Rows are points. Each copy is the shape, with its points in the same order, stretched, turned, moved and blurred by noise. Is it also mirrored, or only turned?

Shape (8 x 3)
[[ 27  -6   0]
 [ 40  26   1]
 [ -8 -15  12]
 [-35  36  31]
 [  8 -39 -35]
 [ 37  17  14]
 [ 34 -14 -33]
 [ 15  -2  26]]
Copy 1 (8 x 3)
[[ 22  13 -36]
 [ 47  -6 -28]
 [ 10  25  -5]
 [ 41  -4  58]
 [-35  14 -55]
 [ 49   9 -25]
 [ -7   2 -60]
 [ 38  28 -15]]
Copy 1 is: mirrored
Copy 2 (8 x 3)
[[  6 -15  -7]
 [-14 -34 -22]
 [  5   2  12]
 [-49 -10  27]
 [ 25  25 -21]
 [ -8 -36  -6]
 [ 17  -3 -31]
 [  2 -18  12]]
Copy 2 is: mirrored

Shape (7 x 4)
[[-24  26  18 -11]
 [  2  -7  -2  40]
 [  2 -12 -18  -9]
 [  6  60  -3   2]
 [-11  -4  20  -1]
 [  9 -28   8  -3]
 [ 12 -22   9 -12]]
Copy 1 (7 x 4)
[[  8  24   2  32]
 [ 21 -30  10  10]
 [ -7   0  -8  -6]
 [ 37   9 -33  30]
 [ 12  11  20   7]
 [  6  -1  18 -18]
 [  3  12  12 -21]]
Copy 1 is: only turned
Copy 2 (7 x 4)
[[-38  12  19  22]
 [-16 -23 -13  -1]
 [  3  16 -11   9]
 [-39  24  20 -40]
 [-16 -12  17  31]
 [ 15 -17   1  26]
 [ 15  -8  10  21]]
Copy 2 is: mirrored
Copy 3 (7 x 4)
[[-38  -1   7 -33]
 [ -4   0   8  31]
 [ 20 -12 -21 -13]
 [-11 -28  51 -34]
 [-21  16  -6  -6]
 [ 14  17 -20   6]
 [ 13  18 -19  -4]]
Copy 3 is: mirrored

Shape (10 x 4)
[[-56  25   5 -31]
 [  2 -15  23  -2]
 [ 37  -5  11   6]
 [-15   6  24 -30]
 [-11 -13  -9  39]
 [-17  -3 -16  25]
 [ 13   5  22 -26]
 [ 32 -12 -21  23]
 [ 43   3  24  31]
 [-33  16 -20  31]]
Copy 1 (10 x 4)
[[-34  36 -18 -18]
 [  0 -13  25   2]
 [ 30 -23  24  -9]
 [-17   7  21 -24]
 [ 18  -6  -3  30]
 [ 12   0 -15  17]
 [  8  -6  26 -27]
 [ 39 -35  -3   8]
 [ 56  -6  34   1]
 [ 14  16 -25  19]]
Copy 1 is: only turned
Copy 2 (10 x 4)
[[  7  60 -60  -5]
 [  6  12   0  16]
 [-23  -1  23   7]
 [ 16  44  -8   2]
 [-23 -13 -22  34]
 [-28   2 -30  13]
 [  0  33  11  -3]
 [-31 -21  11   0]
 [-33   2  44  35]
 [-33  15 -51  12]]
Copy 2 is: mirrored

Shape (11 x 6)
[[-24  19 -15 -23 -18 -20]
 [ 22 -12 -21  -4 -19 -27]
 [ -2  49 -13 -16 -20  29]
 [-20  37   4  22 -25 -41]
 [-10 -16  26  -9  11   2]
 [ -5 -11 -10  24 -12 -22]
 [-24  -4  16   5   4 -36]
 [ 20  27   5  -2 -20  -5]
 [  4 -23  -1   0  -2  27]
 [ 21  36 -21   9  13  12]
 [ 45  17 -12  -5  19 -15]]
Copy 1 (11 x 6)
[[  1  -6 -33 -13  -7  -9]
 [ 13 -32 -18  44  -4  -5]
 [ 13  60 -36  -3  -9   8]
 [-15  -7 -27  11 -53  -9]
 [ 10 -18  22 -16  -4  -1]
 [ -9 -31  -7  31 -19   7]
 [-17 -36  11 -12 -20 -14]
 [ 16  13 -21  24 -21 -10]
 [ 14  -8  12  10  12  20]
 [ -2  48 -18  31   0  -6]
 [  4  15  -4  37   8 -35]]
Copy 1 is: only turned
Copy 2 (11 x 6)
[[  4  13  17   3 -17 -20]
 [ 20   2  -8 -16 -37   7]
 [-36  28  38 -14  -5   6]
 [ 23  10  50  20 -29  13]
 [ 16 -23 -14  -3  27   0]
 [ 20  -9  -7  18 -27  14]
 [ 39  -8   5  18   3  -1]
 [  4   9  34 -25 -15  19]
 [-11 -25 -29  -5   7  10]
 [ -2  38  15  -9  -8  37]
 [ 27  34   5 -34 -12  35]]
Copy 2 is: only turned
